Each point is reached from the start by the listed moves, each made once or not at all, plus a little noise. Is the number of moves made odd or even? Then give how often each move was made.

Moves:
(1): [-40  31]
(2): [-65 -30]
Start: [-19   3]
Points:
[-57  38] => odd (1, 0)
[-20   3] => even (0, 0)

Moves:
(1): [ 43 -21  15  33 -21 -25 -37 -35  -8]
(2): [-60  38  14  34  13  30 -52  -6 -36]
(3): [ 15 -59  23  69 -32  19   0 -26  18]
(4): [ -9  31   6  10  15   3  39 -18  23]
(5): [  4  14 -32 -36   6   2  22   4  54]
(6): [-23  40  34  -1 -37   0 -29  53  -3]
Start: [-14  55   1 -37 -48   1   0 -14 -31]
Points:
[-28  86  -4  -6 -49   8 -69 -50 -21] => odd (1, 1, 0, 0, 1, 0)
[ -21   36   59   32 -116   20  -30   11  -14] => even (0, 0, 1, 0, 0, 1)
[ -31   66   64   38 -103   25   10   -5    8] => odd (0, 0, 1, 1, 0, 1)

Moves:
(1): [ -1 -18   8  -6  -5  -5  -1  13 -10  -2   1  35   8 -23  -3]
(2): [ -8  18 -15 -11  18   6   9  16  11  24  11 -14  -5 -17   4]
(3): [ -6 -14  -2 -16  12  -4   0  -5  15  10   3  18   7  -2 -15]
(4): [-17   1  23  40   0   1   0  -3 -35 -16  18 -22 -23   9  -7]
(5): [  5   0  -5  -5  10  -5  -2   9  -4  -7   4   0 -12  16   6]
(6): [  7   5  20  -3 -13 -23   3  -2   5 -12 -14 -35   5  -2 -11]
(7): [-10  -5 -27 -25 -28   4  21  -5  13   1  -3 -12 -17   9  -3]
(8): [-41  -8  32  20   9  11  -2  20  -7   5  -1 -15 -15  -7 -10]
(9): [-18 -21  45  11  13 -21  -2  -2 -16   4  12  34  19 -14   8]
(10): [ 16   2  26  -9  13  23  35   5   5   2 -21 -37 -15  19 -10]
(11): [ 10   7 -15   5  -3   0  13  11  17  15 -10 -13 -35   5   5]
(12): [  3  34  15 -12  15   0 -21 -23  13 -13   9  22  23 -45  -5]
Start: [ -3   6  11 -14   1   6 -17  24  30 -10  14   8  11 -18  14]
Points:
[-65  10 121   2  32  21  14  23  -2 -32  30 -23 -30 -31  -5] => odd (0, 0, 0, 1, 1, 0, 1, 1, 1, 1, 0, 1)
[-46  -9  82  -2  27 -32   3  86  28  20  17  -1 -20 -56  15] => odd (1, 1, 0, 0, 1, 1, 0, 1, 1, 0, 1, 0)
[-18   4  37 -43  -6 -16  -5  16  46  -2  22  72   8 -87  16] => odd (1, 0, 0, 0, 0, 0, 1, 0, 1, 0, 1, 1)

Moves:
(1): [-17   3   1 -11   8  17 -15   9   3   0  -5   1  16  -4   7   7   1 -12
  -7   6  -5   0  -8   6   4  -1   2]
(2): [ -6  -5  13  -3   6  11   0   0   4  10   6  -9 -14  -2   2 -19   5  -6
 -22   8 -12   4  -2  -7  -6   5  12]
(3): [ -3  10   1   7  -4  12  -1  -3   6  12  -8  -5 -13 -23   1  -8 -10  -3
  13  -3  -5  -4  -9 -11  -9 -19  13]
(4): [ -1   3  -6  11  -1   5  -3  10  -8 -18  -1 -11  -7   9  -9  -1  10  -2
   6  -3  -3   8   1 -10  14   3  -5]
(5): [ -3  -1   0  11   4  -2   9   9  -8   2   0   0  10  -4  -7  -4   8   4
 -14  -5  -6  -3  -2  -4  -9  12   5]
(6): [-10   6   3  -1   6  -4  -6  14  -3  16 -15   7   1   2   1  -9   0  -2
  -8 -16  12   4  -3   2  -3  -7 -11]
(7): [ -2  -7  -9  -6 -12  12  -5 -14  25 -14  -2   4   5  -5  -1  -1  -5  -6
  16  -5  -3 -15  -5   3  10   0   7]
(8): [  0   9  -1  -2  -9  17  -6  -2   5   7  -4   8  -8  -4  19   8 -15  13
 -11  12 -27  10  10 -28 -10  -3   4]
(9): [  1  13   7 -14   0   7   1 -11  -5 -11   0  -2  -1  -4  -7 -14   3   1
 -11   5  -4   2  -8   0   3   7  -1]
(10): [  4   8   4  -2  -2  -1   0 -12  25  17  -8  -9 -10   5   2  15  -5   3
  11   0  14   7   4   8   9  -8   2]
(11): [  9  -8   6  -3  -6  12  25   3   7  -3 -18  26   7 -11  -8  21 -12   2
   5  -7   1  -4  -1 -18  -2   1   2]
(12): [  1   0  -9 -26  -3  16 -22   8  27   8 -11 -41 -19 -13  -7  -6 -25  -9
   9  11 -26  -9   8  -8  -8   8   1]
(13): [  7 -12  -4  -9  12   0 -18  -5  -5  12  -5   6 -10  28   8  11  13   3
  -7  -1  16   5   2   6   6   6 -20]
(14): [ -6  12  -8  -5  15   6   2  -3   1   1  -3   2   9 -10  -6  -7  -7  -8
   7   1  -6 -13  -1  -9  13  -2 -22]
(15): [  3   1   2   0 -13   3  -2  14  14   3  13 -25   1  -4   7 -18  -4  -8
  36 -28  -2  17   8   9   0   7 -12]
(16): [  4   8   1  22  -6  -1   6   9 -16   4   4   3   7 -20   5   3  -7   0
  -9   8   8 -18  -3 -21   3 -11   2]
(17): [  9 -19   4   9   8 -20   8  15  10  -7  18   0   8 -23  13   4   5   7
  12 -15   2  -3  -4  -4  -5  -8   0]
(18): [ -2  20   2 -13   3  14   6   4   2   4   4 -22  13   9  -7  -7 -10   9
  -7   6 -11  -4   6 -18  -5  -4  -6]
(19): [-23  14  -9  -2   5  -5   8  -1 -20 -16  27  -4  -4 -21  17 -12  -7   9
   4 -12  -7   0  -3 -12 -17  -6  -7]
(20): [ -8  -3  -8 -13  -2   7   6  -6  15   4  -7  -8   9   3   2   6  -8   9
  17   3  11  12   4   2   1   5  -8]
(21): [  8  -9  -7   4  -3   5 -17   0 -15   7 -10   3  10   3 -17   1  -6 -19
   3 -22   6  -7   0 -24  -2  10   3]
(22): [-13   9 -11 -16 -18   5   3   2   5   4  -3   7   7  -6  -7   1   0 -10
  11  -5  -5  10 -11   0   0   3  -6]
(23): [-12  30 -27   9   8  22   6  21  -3   0   6 -18  -5  27  11  -2   5   8
 -10  18   0  37  -7  -5   7   3   4]
(24): [  2   3   4   5  18  12  -7   3  -2  10  18 -13  -2  -9 -10   3  -8  -2
 -20   7  -3   3   1  12   3 -18  -7]
Start: [  0   0  -7   2   1   4 -13   1  -1   0  18   6 -21 -12 -15   4   1 -14
   4   8  12  -7  -9 -20   3   6 -21]
Points:
[-31  32 -53  -6 -22 103 -29  64  51  40 -34 -49   8 -61 -22  -5 -62 -49
  56 -32   3   2 -28 -91  -8  13 -14] => even (1, 0, 1, 0, 1, 1, 1, 0, 0, 0, 1, 1, 0, 0, 1, 1, 0, 0, 0, 1, 1, 0, 1, 0)
[ -32   23  -26  -59   24  121  -77   27   26   13   10  -41  -37  -56
  -18  -34  -52  -62    5  -36  -51   -2  -11 -100    7   17  -77] => odd (1, 1, 0, 1, 0, 1, 1, 1, 1, 0, 1, 1, 1, 1, 1, 0, 0, 0, 1, 0, 1, 0, 0, 1)
[   0   29  -34   21   -7   54  -33   25   16   66   13   -7  -49  -26
   23   18  -12  -18   -6    9    9   35  -28 -104   -3  -15   -8] => even (0, 1, 1, 0, 0, 0, 0, 1, 0, 1, 0, 0, 1, 0, 0, 1, 1, 0, 0, 0, 1, 1, 1, 0)
[-47  49 -42  -9  13  97 -10   3  33  15   3  -2 -20 -52  -7  -2 -39 -47
  23  -8  -5  -1 -40 -92  10 -10  -5] => even (1, 1, 1, 0, 0, 0, 1, 0, 0, 1, 1, 0, 0, 1, 0, 0, 0, 0, 1, 0, 1, 0, 1, 0)
[ -24   48  -54  -19   23   98  -29   56   38   11   28  -57  -56  -45
   13    3  -57   13    7    0  -43   21  -12 -111  -16  -38  -47] => odd (0, 0, 1, 1, 0, 1, 1, 1, 0, 0, 1, 1, 1, 0, 0, 0, 1, 1, 1, 0, 0, 0, 1, 1)
[-48  52   0 -20  12  80 -27  17  19  36  43 -66  19 -65 -21 -43 -43 -33
  -7 -38  11  -4 -19 -64  -9  -2 -41] => even (1, 1, 0, 0, 1, 1, 1, 0, 1, 1, 0, 0, 0, 0, 1, 1, 0, 1, 1, 1, 1, 0, 0, 1)
[-13  65 -26  25  42  81 -22  15  -7  31  18 -54 -45 -21 -55 -34  -5 -39
 -35  16  -8  26 -31 -70  27   0 -18] => even (0, 1, 1, 1, 1, 0, 0, 0, 1, 1, 0, 0, 0, 1, 0, 0, 0, 0, 0, 0, 1, 0, 1, 1)
[ -31   49  -52  -27   22   88  -17   21   29   -7   16  -27   46  -25
   -9   -7  -26   -6    0   11  -31   10  -26 -100   10   25  -35] => odd (1, 0, 0, 0, 1, 0, 1, 1, 1, 0, 0, 0, 0, 1, 0, 0, 1, 1, 0, 1, 1, 0, 1, 0)

Moves:
(1): [ 14   7  -7   8  28  -4   3   0   4  -4 -12  15 -10   0  -4 -24  -1   3
  -1   9 -17  -3  16   4]
(2): [ 14   2 -23  -8  -4  11   6  14   4 -24 -15 -15   2  10 -17 -12  -8 -20
  -2  -3  -2   4  17   7]
(3): [-29  16 -12   3 -18  -3  -7 -10  -4 -12  -8   9 -14 -10   2   0  -1  10
   3  -4  16 -30 -16   9]
(4): [  5  12  10   0   3   1   5  -4  17 -11  -1  16   7   3 -10  -3  12 -17
 -11   6   2  -9 -13   0]
(5): [ 11 -10 -10  -6 -13 -12   4  21  16  17 -10  15  -2   5  -3  -6 -10   9
  10   0  30   9 -14  -4]
(6): [  0  -4   3  -8  20  37  29   4  -5  -3  18   6   8 -13  21  30  19   4
   5   6  21   2 -21  10]
(7): [ 26  -8   8   5  -2  14  -9   1  -2   3  24 -11  -9   6 -12  -9  -6 -19
   7 -12  -7  -6  12  20]
(8): [-14  13   5  15  11  -8  10  -4 -19   9 -24  16  15  11  -3 -17   1   0
  -7  -5 -12  21   6  13]
(9): [-12  -3  11  26 -39 -11   8  -6 -13   3 -10   0  -1  25  -3 -12 -12  -4
  -7   8  15 -12  14 -12]
(10): [ 11   4  -1   2 -19   1  20  -7  13   3  11 -17 -12  10  -7 -12  15  -1
  -8   1   8  -7  -8   4]
(11): [ 25 -20 -10 -11   0  -3   5  -4  -1  17  -6   6  -6 -16  20  17  -5  -6
  -4   6  24  -1 -24   1]
(12): [ 21   2  -8   3   9 -18  -8 -30  22  -1   2  -2  13  -4  -3  -5 -13   5
  -3  13   5   4  -1   6]
(13): [ 16  -3   1 -21   1   2   1 -13   9   0 -10   0  -7   0  12   0   1  -3
   6   0  -4  -1  -9   2]
(14): [ -3  33  19  11   8  -1   7 -19  -5  -2  -1  -2   9  -5  -3 -31  -3  -1
  -3 -24   0 -15  13  -8]
(15): [ 14  -2  -7  21 -33  27  15  18  -5  -5  24 -17 -29  20   9  -2   2 -17
 -15 -14   7  12  -4   2]
(16): [-23 -14  -7  25  31  -2  10   5  -2 -30 -20   0  -5  16  -7 -14   1 -11
  10 -11 -12  -9  -6  13]
(17): [ -6 -10   0  -1   4  21   7  12 -10  -3  -2  -1   3  -1  -2   0 -16   4
  -9   4  -3  10 -16  -4]
(18): [-17  -9   3  -5   2   0 -10   4   1   2   8   0  14  13   9 -16  -5  13
 -10   6   3  -3   9   2]
(19): [  3 -21   6   0 -15   8 -10  -1 -11 -32  -1  11   7 -13  15   0   8  10
  -5   6  19 -15 -28 -12]
(20): [  7   3   3   6  -8  -3   6   7 -11   9  -1  -6   4   7  11 -11 -17  -4
   9  13   2   0   0  -9]
(21): [ 12  -8  -1  -5  12  12  16  22 -11   4  -8   6   4  -6   4  15  -2   2
   3 -20 -14  -7  -6  -3]
(22): [-14   4 -11   4  -6   9  14  -6   0   8  24   2  12  -6   1  -4   1  -3
 -10   0  -9  13  -8 -13]
(23): [ -7  -1  -4 -13  19 -14  16  -1 -12  -5  10   2 -16  22  -9  -1  -3  -4
   4   5   3  19  -6   4]
(24): [ -6  14  -1  16   9  22  -6   5 -16  16 -15   2   4  11  -4 -13   8  -1
  -5 -18  -6 -13  10 -10]
Start: [-19  19  16  11  -8  -2  18   2  -5  13  -2  17 -15  -8  -6  13  -3  -9
  -4  13  -2  -4  11  10]
Points:
[ -1  -5  22  44 -19  26 121  15 -42  10 -42  52 -12  43  10 -61 -21 -43
 -23 -13  53 -40 -94 -44] => odd (0, 0, 0, 1, 1, 0, 0, 0, 1, 1, 1, 0, 1, 1, 0, 1, 1, 0, 1, 1, 1, 1, 1, 1)
[ 15  -2   9  82 -15  50  78  24 -35   6 -56  33 -54  59  14 -51 -28 -63
 -31  14   8 -27 -22  -5] => even (1, 0, 0, 1, 0, 0, 0, 0, 1, 0, 1, 0, 1, 0, 1, 1, 1, 0, 0, 1, 0, 0, 0, 1)
[ 43  36  -4  21  12  83 115  32 -32  63  -4  25   9   1  -9 -29   7 -44
 -18 -54  31  -5 -11  24] => odd (0, 1, 0, 0, 1, 1, 1, 1, 0, 1, 1, 0, 0, 1, 0, 0, 0, 0, 0, 0, 1, 1, 0, 1)
[-24  13  14  62  -3 -23  94  -7 -58 -35 -50  43 -53  23  13 -59 -23 -13
  -3   3  43 -83 -38   2] => odd (1, 0, 1, 0, 0, 0, 0, 0, 1, 1, 1, 0, 0, 1, 0, 1, 0, 0, 1, 1, 1, 0, 1, 0)
[-37  51  -8  23 -20 -11  24 -51  28  -4  16  41   0 -25 -18   0  -5 -13
 -27  30  14 -25 -26  13] => even (0, 0, 1, 1, 0, 0, 0, 0, 0, 0, 0, 1, 0, 0, 0, 0, 0, 0, 0, 0, 0, 1, 0, 0)
[  1 -28   1   8  34  67  69   3 -14 -49  -5  47  21   1  21 -14  18 -64
 -25  11  21  -8 -56  53] => odd (0, 1, 0, 1, 0, 1, 1, 1, 0, 0, 1, 0, 1, 0, 0, 1, 0, 1, 1, 0, 0, 1, 0, 0)
[-39  -4   1  54  28 -27  65 -21  -1 -24 -19  13 -28  70 -32 -69 -36  -7
 -26  48  -1  -1  11  25] => even (1, 0, 0, 0, 0, 0, 0, 0, 1, 1, 0, 1, 0, 0, 0, 1, 1, 1, 0, 0, 0, 0, 1, 0)
[ 43  16 -41  19  48  85 116  42 -24  30  11  32  -6  23  11 -40 -35 -20
 -44 -15  41  25 -25   9] => even (1, 1, 0, 0, 1, 1, 0, 0, 0, 0, 1, 1, 0, 1, 1, 0, 1, 1, 0, 0, 1, 1, 1, 1)
[-53  49 -38  25  37  22  73 -11  10 -45 -32  33 -42  59 -43 -86  18 -38
 -25   3 -21 -41  -6  33] => odd (1, 1, 1, 1, 0, 0, 0, 0, 0, 1, 0, 0, 1, 0, 0, 1, 0, 1, 0, 0, 0, 1, 1, 1)
[  8 -10 -58  34  32 -25  53 -11  -8 -40 -39  62 -30  10 -25 -59 -40 -36
  -1  19  36   0 -44  60] => even (1, 1, 1, 0, 1, 0, 1, 1, 0, 0, 1, 1, 0, 0, 0, 1, 0, 0, 1, 0, 0, 1, 1, 0)

Moves:
(1): [ 8 10  1  6  3 -4  0  3 -3 -7  7  0  0 -7 -2  4 -6  0  4  1 -1  1 -5 -1
  7 -6]
(2): [  4  13 -13  -2   3   1  -1   5   1   3  -7   2   3   2  12  18   5   1
  -4 -15   1  -3   2  -1 -17   0]
(3): [ 16  -7  -9  -3   7   6  -2   4 -11  -5  -1   4  16  -6  15  -7  -2  -3
   2  -9 -14   5  11   2   9   2]
(4): [  3  17   1  -6   2  -6  18  23  -1  -8  -4  -8   1   3 -14 -11  -2  23
 -11   8   2  -4   3 -14   6  16]
(5): [  5  -9  -3   1   4  14 -21   9   3  -4   1   3   6  -4  14  -2   6  -7
   2  -6   3  -7  -1   2   0  11]
(6): [-11  -2   8  -9   3   1 -12   0  -8   9  10  12  15 -11   3 -11   8 -11
  10  -4  -5   1  -5  -9  -7 -15]
(7): [-10   6   6 -15  11  -9   0   7  -1  -1 -12 -16  -3  -2  -1  21 -10 -15
  -3 -12 -18  -1  28   4   5  -1]
(8): [ 11   8   7  11   2  -6 -18   0 -13 -18  -1  12 -16 -16   5   8   6  -2
  16  14  17  -6   4  17   2 -13]
(9): [  8   8 -12  -4   5   2  13  -3   4  -1  -4  -6  -3  -4  12  12   7   0
   5  -4  -2   6   7  -1   3  -4]
(10): [  0  -3  19  13  18   3  22  11   9  -2 -10   4   3  -4  14 -11  -3   2
 -12 -13  -6   9   0  13   9 -22]
(11): [  2   4 -11   3   2  -6   4  11  -4 -12   5  -3  -8   4  13  16   4  13
  13   0  -4 -11  14   8   2  -2]
(12): [  3  -1   2  -3  15  17 -17  19  15   1   0   4  -3   3 -13   4   9  -1
 -11   8  -7   2  11  13 -10  -1]
(13): [  9   5   1 -11   0  -1 -21   8  -1 -18   0  -8   5   9  15   8   2  11
  -5  -5   9  -9 -10   2  -2  12]
(14): [ -3 -24 -14   6  25   7   7   0  -4   6  -2  -1   4 -15  17   9   9   7
 -15  -5   3  14 -11  -2  -3  12]
(15): [-14  14  -3   9  16   2   1  -6   0  17  -3  -7   7   3  -1   0  16  -7
   1  18  -3  18   9  17  10   7]
(16): [ 10  -8 -15 -26 -10  13   3   6   6  -7   1   0   9  -2  -7   8 -12   4
  15   6  -2  -8  -1   6 -20  17]
(17): [  4  12   5   8  10  -6   6   2  -4  10   3  -5   6   8   3   8   8   4
   4   4  -2   9  10 -14   4  -2]
(18): [ -9  -2  -5  -6   4 -17   9   5   6   5   0  -1  -6  17 -12   0  -4  -7
   4  -1   1   1   0  -2   1  -9]
(19): [ -3   1   7   0  -3 -10   0   5   2  -6  -5 -11  -7   8  -5   8   4  -3
 -11   0  -6  -7  -4   3 -11   6]
(20): [ 12   5   0  -1   2  11   4  13   0   7  12  13  -1   0  -3  11  -4  -3
 -11  20   1   6 -10  -7  -4  -8]
(21): [ 10   5   5 -14   9  11  -7   9   0  -6   8  15   3  -5   9  -9  -4  -5
  -1   1  -9   6  10  -4  -4   9]
(22): [  3  -7 -14   2  -5   0   6   4   5   8  -7  -2 -17  -2   3  -1  -7  15
   7   5  -3   1   9  -3  -5   3]
(23): [  5   3  -9   6   9   6   3   4  18  -2  -1 -11   0  -5  18  17   2  -1
  -7   4   7   5  15  12  -8  -5]
(24): [ -5  -7  -1   0   5   8   5  -3 -14  -7   2  -5   0  11   8   7 -14 -11
  -6  12  -3   8  -7 -12 -12 -21]
Start: [ -3 -15   3   3  -1 -10 -10  -3   3 -29  -8 -10 -16   6  16   0  -5   5
 -14  -1  10   9   0  -1 -10  14]
Points:
[ 45  20 -26  31 102   7  26  68 -24 -52  -4 -21  -5 -28 121  62  19  42
 -21  42   7  61  35  10   2 -34] => even (1, 0, 1, 1, 0, 1, 0, 1, 1, 1, 1, 0, 1, 1, 1, 0, 1, 0, 0, 1, 0, 1, 1, 1)
[ 58   3 -23 -19  39  27 -12  82  37 -58  -6 -13 -15  15 101  71  -3  37
 -25  -2  -1   0  34  16 -64  33] => even (0, 1, 0, 0, 1, 0, 0, 0, 0, 1, 1, 0, 1, 0, 0, 1, 1, 0, 1, 1, 1, 1, 1, 0)
[ 45  25 -14 -16  83  40  -8  65  16 -37  -3 -23  35   9  81  75  14 -12
 -42  21 -21  52  23  23 -59 -25] => odd (1, 1, 1, 0, 0, 1, 0, 0, 1, 1, 0, 1, 1, 0, 1, 1, 1, 0, 1, 1, 0, 0, 1, 1)
[ -4  -8  -4 -19  61  10  -3  48   7 -27 -15 -10  20  19  31  20  -5 -31
 -21   0 -32  36  12  29 -51 -28] => odd (1, 1, 1, 0, 0, 1, 0, 0, 0, 1, 0, 1, 0, 0, 1, 1, 0, 1, 1, 0, 0, 0, 0, 1)
[ 50  21   7  -1  80  38 -38  81  32 -55  25   8   9 -11  97  47  23   4
 -24   3  -7  28  38  13 -21 -18] => even (1, 0, 0, 0, 1, 1, 0, 0, 1, 1, 1, 1, 1, 0, 0, 0, 1, 0, 0, 1, 1, 0, 1, 0)
[  0  15 -21   8  53 -24  43  38   6 -17  -9 -30 -21  11   5  35  14  13
 -50  34   6  45 -11  -6  -3  28] => even (1, 0, 0, 1, 0, 0, 0, 0, 1, 0, 0, 0, 0, 1, 1, 0, 0, 1, 1, 1, 0, 0, 0, 0)
[ 34  22  -4 -40 118  52 -30  97  -6 -47 -15   1  20 -19  88  72  22  -5
 -40  28 -11  50  39   8 -48  11] => odd (0, 1, 0, 1, 1, 1, 1, 1, 1, 1, 0, 1, 1, 1, 1, 1, 1, 0, 0, 1, 1, 0, 0, 1)
